Each row of a before or after table is a point. The points were changed in one or more steps. Then noise was added and the rows were shuffled. The steps act on columns, c1 being the first. Name the steps. A step turns or swaps two columns, mirrors them in a line or flattens them onto one, adds a multiple of one to another, or multiplies or shifts one. Angles are multiples of 10 degrees, from the lower column toward the higher: turns from -170 to 170, lines from 10 to 170 but not 90. Use the fewest steps. Two steps may share a column if one is a turn and the other turns, adds or multiplies; they go together, in the order done. Otherwise the lowest column goes first.

Before (9 x 2):
[[-0.32  0.26]
 [-0.12  0.39]
 [-0.58 -0.43]
 [ 0.28  0.46]
 [ 0.53  0.14]
 [-0.41 -0.03]
 [ 0.16  0.35]
 [-0.06 -0.33]
 [-0.07  0.36]]
After (9 x 2):
[[-0.34  0.15]
 [-0.38 -0.07]
 [-0.22  0.32]
 [-0.52 -0.20]
 [ 0.33 -0.02]
 [-0.20 -0.50]
 [-0.33  0.18]
 [ 0.52  0.49]
 [ 0.10  0.41]]
Steps: mirror c1 and c2 in the line at 130 degrees

Before (11 x 6):
[[ 0.14  0.11  0.47  0.21 -0.02  0.21]
 [ 0.18 -0.30  0.43  0.66  0.01 -0.83]
 [ 0.34  0.24  0.32 -0.55 -0.34 -0.38]
 [ 0.37  0.10 -0.09  0.32 -0.04 -0.19]
 [ 0.06 -0.06 -0.03 -0.15 -0.09 -0.44]
 [ 0.44 -0.46 -0.19  0.72 -0.16  0.19]
 [ 0.22 -0.44  0.23  0.28  0.06  0.33]
 [ 0.31 -0.15 -0.09 -0.06 -0.16  0.39]
 [ 0.13 -0.56  0.30  0.70 -0.73 -0.04]
 [-0.06  0.19  0.39  0.25 -0.07  0.31]
 [ 0.15  0.13  0.01  0.22 -0.72  0.24]]
After (11 x 6):
[[ 0.16  0.19 -0.01  0.77  0.14 -0.19]
 [ 0.35 -0.42  0.34  0.22 -0.61 -0.12]
 [ 0.40 -0.27 -0.17  0.10  0.31  0.02]
 [ 0.13  0.18  0.50  0.06  0.23 -0.11]
 [ 0.27  0.46 -0.05  0.15 -0.03  0.01]
 [ 0.17 -0.70  0.48  0.12  0.65  0.50]
 [ 0.12  0.14  0.32  0.76  0.54  0.59]
 [ 0.09 -0.41 -0.01  0.12 -0.22  0.16]
 [ 0.46  0.27 -0.11  0.31  0.71  0.34]
 [-0.06  0.24  0.36  0.16  0.22 -0.30]
 [ 0.25  0.44  0.18 -0.04  0.38  0.35]]
Steps: turn c2 and c6 by -110 degrees; turn c4 and c5 by 80 degrees

Before (9 x 11):
[[-0.20  0.05  0.42 -0.50  0.00  0.60 -0.10 -1.05 -0.10 -0.19 -0.18]
 [ 0.04 -0.19  0.10  0.15 -0.62 -0.09 -0.14  0.12  0.17 -0.40  0.20]
 [ 0.05  0.92  0.11  0.24  0.41 -0.04 -0.37  0.01  0.44 -0.33  0.24]
 [-0.08  0.05 -0.14 -0.34  0.22  0.07 -0.15  0.20 -0.37 -0.10  0.03]
 [ 0.05 -0.24  0.27 -0.57  0.22 -0.03 -0.50 -0.02 -0.66 -0.14 -0.02]
 [-0.12  0.06  0.06 -0.53  0.25 -0.03 -0.33  0.12  0.36  0.82  0.25]
 [-0.11 -0.17  0.10 -0.37  0.22 -0.11 -0.27  0.06  0.27  0.13 -0.34]
 [-0.01  0.00  0.19  0.90  0.13  0.43 -0.29  0.20  0.20 -0.14 -0.14]
 [-0.01 -0.24  0.16 -0.28  0.33 -0.06 -0.14  0.23  0.27 -0.16  0.22]]
After (9 x 11):
[[ 0.00  0.45  0.18  0.80  0.39  0.24 -0.31  0.40  0.21 -0.21 -0.15]
 [-0.13 -0.31  0.11 -0.21  0.13 -0.24 -0.29  0.40  0.25  0.15 -0.37]
 [-0.20 -0.22  0.42 -0.45  0.39  0.47 -0.09 -1.06 -0.10 -0.27 -0.17]
 [ 0.03  0.94  0.14 -0.22  0.31 -0.32 -0.36  0.62  0.42 -0.41  0.22]
 [ 0.04 -0.08  0.11  0.23 -0.52  0.35 -0.15 -0.78  0.18 -0.49  0.18]
 [ 0.03 -0.33  0.16 -0.14  0.22 -0.27 -0.13  0.70  0.25 -0.20  0.21]
 [-0.11 -0.20  0.06 -0.50  0.18 -0.20 -0.33  0.50  0.37  1.07  0.22]
 [-0.08 -0.15 -0.13 -0.31  0.21 -0.07 -0.14  0.55 -0.34 -0.10  0.03]
 [ 0.03 -0.49  0.24 -0.36  0.16 -0.19 -0.51  0.30 -0.65 -0.19 -0.02]]
Steps: turn c2 and c4 by -30 degrees; add 1.5 times c5 to c8; turn c5 and c6 by -40 degrees; multiply c10 by 1.3

Before (11 x 18):
[[-0.01 -0.08 -0.86  0.01 -0.18  0.36 -0.42 -0.29 -0.12 -0.11 -0.16  0.01
   0.11  0.34  0.21  0.06 -0.11  0.25]
 [ 0.34 -0.33  0.02  0.16 -0.56  0.38 -0.02 -0.17  0.51  0.04  0.04  0.29
  -0.34  0.69 -0.04 -0.20 -0.64 -0.38]
 [ 0.65  0.18  0.16 -0.33  0.14 -0.19  0.38 -0.36 -0.34 -0.03 -0.21 -0.25
   0.23 -0.03 -0.51  0.20  0.40  0.28]
 [ 0.07  0.04  0.33 -0.17  0.09  0.17 -0.44  0.00 -0.01 -0.03 -0.30 -0.21
   0.21 -0.11  0.48 -0.32 -0.31  0.31]
 [ 0.32  0.14  0.08 -0.36 -0.29  0.15 -0.01  0.05  0.38  0.71 -0.26 -0.23
   0.39 -0.30  0.38 -0.04  0.01  0.26]
 [ 0.62 -0.09  0.33  0.24 -0.26 -0.33  0.13  0.06 -0.27  0.23  0.19  0.20
   0.27  0.41 -0.34  0.10  0.02  0.23]
 [ 0.35 -0.39  0.48  0.75 -0.10 -0.09  0.00 -0.17 -0.35  0.31 -0.06 -0.05
  -0.08 -0.09  0.58  0.01  0.34 -0.06]
 [-0.19  0.09 -0.06 -0.20 -0.15  0.79 -0.19 -0.20 -0.50  0.17  0.19  0.11
  -0.05 -0.42  0.04  0.03  0.21 -0.64]
 [ 0.65  0.10 -0.06  0.14  0.20  0.06 -0.08  0.14 -0.55  0.19  0.04 -0.28
   0.02 -0.57 -0.03 -0.02 -0.06 -0.13]
 [ 0.15 -0.16  0.49  0.22 -0.22 -0.13 -0.25  0.49  0.07  0.20  0.30  0.21
  -0.33 -0.26 -0.01 -0.05  0.19 -0.32]
 [ 0.13 -0.27  0.08  0.15 -0.39 -0.53  0.23  0.11 -0.31 -0.68 -0.15  0.20
   0.25  0.00 -0.50  0.31 -0.30 -0.09]]
After (11 x 18):
[[ 0.61  0.11  0.34  0.26 -0.20 -0.81 -0.08  0.46 -0.22  0.20  0.20  0.15
  -0.04  0.37  0.28 -0.07 -0.04  0.23]
 [ 0.15 -0.41  0.32 -0.14  0.17  0.44  0.10  0.00  0.02 -0.05 -0.43 -0.23
   0.07 -0.10 -0.45 -0.12 -0.35  0.29]
 [ 0.34  0.02 -0.03  0.14 -0.54  0.93 -0.39 -0.98  0.47  0.02 -0.13  0.26
  -0.12  0.73  0.05 -0.13 -0.60 -0.39]
 [ 0.36  0.00  0.01 -0.37 -0.19  0.35  0.10 -0.55  0.40  0.65 -0.23 -0.43
  -0.01 -0.33 -0.37  0.16 -0.03  0.28]
 [-0.19 -0.19 -0.10 -0.17 -0.15  1.99  0.15  0.53 -0.50  0.12  0.15  0.03
  -0.01 -0.41 -0.05 -0.16  0.20 -0.62]
 [ 0.70  0.35  0.17 -0.35  0.15 -0.52  0.19  0.18 -0.37  0.00 -0.01 -0.22
   0.02  0.00  0.52  0.29  0.41  0.29]
 [ 0.65 -0.05 -0.01  0.16  0.19  0.15  0.12  0.97 -0.56  0.16  0.04 -0.32
   0.01 -0.62  0.02 -0.07 -0.04 -0.14]
 [ 0.38  0.02  0.53  0.79 -0.07 -0.20 -0.39  0.41 -0.37  0.28  0.02 -0.17
   0.01 -0.09 -0.64 -0.04  0.39 -0.02]
 [ 0.15  0.28  0.19  0.23 -0.31 -1.29 -0.25  0.56 -0.29 -0.73  0.11  0.46
  -0.05 -0.02  0.51  0.35 -0.27 -0.12]
 [ 0.08 -0.27  0.50  0.19 -0.29 -0.39 -0.22  0.38  0.10  0.20  0.18  0.15
  -0.06 -0.29 -0.01 -0.26  0.15 -0.32]
 [ 0.02 -0.43 -0.78  0.02 -0.18  0.94 -0.05 -0.15 -0.16 -0.09 -0.11  0.06
  -0.03  0.30 -0.24  0.16 -0.11  0.21]]
Steps: swap c2 and c7; flatten c5 and c13 onto the line at 10 degrees; multiply c6 by 2.5; add -1.5 times c9 to c8; add -0.3 times c10 to c12; turn c11 and c16 by -40 degrees; multiply c15 by -1

Before (9 x 32):
[[-0.35 -0.23 -0.25  0.49 -0.66  0.37  0.49 -0.16  0.50  0.35 -0.29  0.25
  -0.15  0.31  0.52  0.36  0.58  0.37 -0.27  0.04  0.34 -0.53 -0.52  0.43
   0.21  0.11  0.41  0.18  0.48  0.18  0.40  0.68]
 [-0.34  0.29 -0.26  0.19 -0.50 -0.35 -0.43 -0.27 -0.65  0.43  0.03 -0.03
  -0.11  0.19 -0.08 -0.40  0.35 -0.13 -0.09 -0.03  0.17  0.01  0.11 -0.02
   0.04 -0.44 -0.28 -0.42 -0.16 -0.41  0.22 -0.04]
 [-0.46  0.25  0.35 -0.07 -0.45 -0.04  0.07  0.23  0.50 -0.03  0.46 -0.36
   0.48 -0.03  0.51 -0.26 -0.11 -0.09  0.17  0.01  0.00  0.04 -0.57 -0.19
  -0.56  0.02  0.12  0.33  0.12 -0.13 -0.20  0.28]
 [-0.04  0.28  0.18 -0.13  0.07  0.04 -0.17  0.09 -0.30 -0.04  0.33  0.01
   0.62  0.07 -0.28 -0.36 -0.11 -0.36 -0.07 -0.31  0.10  0.18 -0.38 -0.40
   0.11 -0.06 -0.11  0.04 -0.06 -0.44 -0.30 -0.43]
 [-0.11  0.45 -0.01  0.05 -0.22 -0.26 -0.58 -0.29 -0.82  0.04  0.14 -0.29
  -0.22  0.43 -0.59 -0.20 -0.14 -0.14 -0.07 -0.80  0.11  0.03  0.21 -0.03
   0.24 -0.24  0.43 -0.41 -0.10 -0.39  0.13  0.04]
 [ 0.24  0.22 -0.05 -0.18 -0.28 -0.23 -0.31 -0.19 -0.35  0.11  0.37 -0.25
  -0.13 -0.13 -0.24 -0.66  0.03  0.16 -0.10 -0.49  0.10 -0.16 -0.02  0.07
   0.24 -0.10 -0.03 -0.44 -0.80 -0.28 -0.10 -0.34]
 [ 0.11  0.68 -0.02 -0.01 -0.02  0.11 -0.28  0.24 -0.08 -0.31  0.14 -0.28
   0.02  0.06 -0.22 -0.59 -0.08 -0.14 -0.19 -0.18 -0.11  0.64 -0.19 -0.09
  -0.04 -0.36  0.04 -0.34 -0.76 -0.21 -0.01 -0.41]
 [-0.34 -0.61 -0.21  0.36 -0.96  0.48  0.11 -0.63  0.27  0.35 -0.40  0.11
  -0.23  0.56  0.40  0.58  0.67  0.62  0.21  0.39  0.24 -0.49 -0.66  0.14
   0.05  0.01  0.84 -0.07  0.25  0.16  0.30  0.31]
 [-0.36 -0.20  0.44  0.06 -0.14  0.16  0.00  0.38 -0.16 -0.02  0.47 -0.41
   0.22 -0.37  0.25 -0.16 -0.42 -0.44 -0.35  0.06 -0.07  0.21 -0.66 -0.19
  -0.40  0.03 -0.12  0.17 -0.15 -0.22  0.07  0.00]]
After (9 x 32):
[[ 0.46  0.59 -0.01  0.06  0.25 -0.23 -0.56 -0.28 -0.81  0.04  0.13 -0.31
  -0.20  0.41 -0.46 -0.21  0.13 -0.15 -0.04 -0.81  0.12  0.02  0.23 -0.03
   0.26 -0.23  1.60 -0.38 -0.09 -0.40 -0.37  0.04]
 [-0.18 -0.81 -0.22  0.35 -0.09  0.46  0.08 -0.66  0.28 -0.50 -0.40  0.10
  -0.22  0.57  0.03  0.57  1.17  0.64  0.21  0.39  0.25  0.33 -0.65  0.15
   0.06  0.01  0.52 -0.08  0.25  0.15  0.51  0.30]
 [-0.29 -0.27  0.45  0.04  0.42  0.19  0.00  0.38 -0.15  0.20  0.46 -0.40
   0.22 -0.37  0.10 -0.17 -0.07 -0.44 -0.34  0.06 -0.07 -0.02 -0.67 -0.19
  -0.39  0.01  0.24  0.17 -0.16 -0.20  0.21 -0.02]
 [-0.62  0.32  0.35 -0.05  0.32 -0.04  0.09  0.23  0.49  0.03  0.47 -0.35
   0.47 -0.05  0.49 -0.23  0.36 -0.10  0.17 -0.01 -0.01 -0.03 -0.56 -0.19
  -0.55  0.03 -0.42  0.32  0.13 -0.10  0.24  0.27]
 [ 0.16  0.88 -0.03  0.00  0.08  0.09 -0.26  0.25 -0.06  0.65  0.15 -0.28
   0.03  0.04 -0.16 -0.59 -0.02 -0.15 -0.19 -0.18 -0.11 -0.30 -0.18 -0.09
  -0.06 -0.36  0.11 -0.36 -0.76 -0.21 -0.18 -0.39]
 [ 0.08  0.39  0.19 -0.12  0.07  0.06 -0.17  0.07 -0.29  0.16  0.31  0.01
   0.64  0.08  0.04 -0.38 -0.12 -0.36 -0.05 -0.29  0.12 -0.06 -0.40 -0.38
   0.13 -0.07  0.33  0.02 -0.07 -0.44 -0.42 -0.45]
 [ 0.41  0.29 -0.03 -0.19  0.12 -0.26 -0.31 -0.21 -0.34 -0.15  0.38 -0.27
  -0.14 -0.11 -0.08 -0.60  0.26  0.17 -0.10 -0.48  0.10  0.12  0.00  0.06
   0.23 -0.10  0.37 -0.41 -0.81 -0.30 -0.27 -0.34]
 [-0.42 -0.28 -0.25  0.49 -0.19  0.38  0.46 -0.17  0.53 -0.53 -0.30  0.27
  -0.16  0.29  0.06  0.36  0.83  0.36 -0.29  0.05  0.32  0.32 -0.52  0.43
   0.21  0.11 -0.20  0.17  0.46  0.18  0.66  0.67]
 [-0.10  0.38 -0.25  0.19 -0.05 -0.34 -0.43 -0.25 -0.64  0.02  0.05 -0.04
  -0.12  0.19 -0.21 -0.43  0.57 -0.13 -0.10 -0.04  0.17  0.44  0.13 -0.05
   0.01 -0.41  0.77 -0.41 -0.16 -0.40  0.11 -0.02]]
Steps: add -1.5 times c9 to c27; turn c1 and c27 by -20 degrees; multiply c2 by 1.3; mirror c5 and c17 in the line at 120 degrees; swap c10 and c22; turn c15 and c31 by 50 degrees
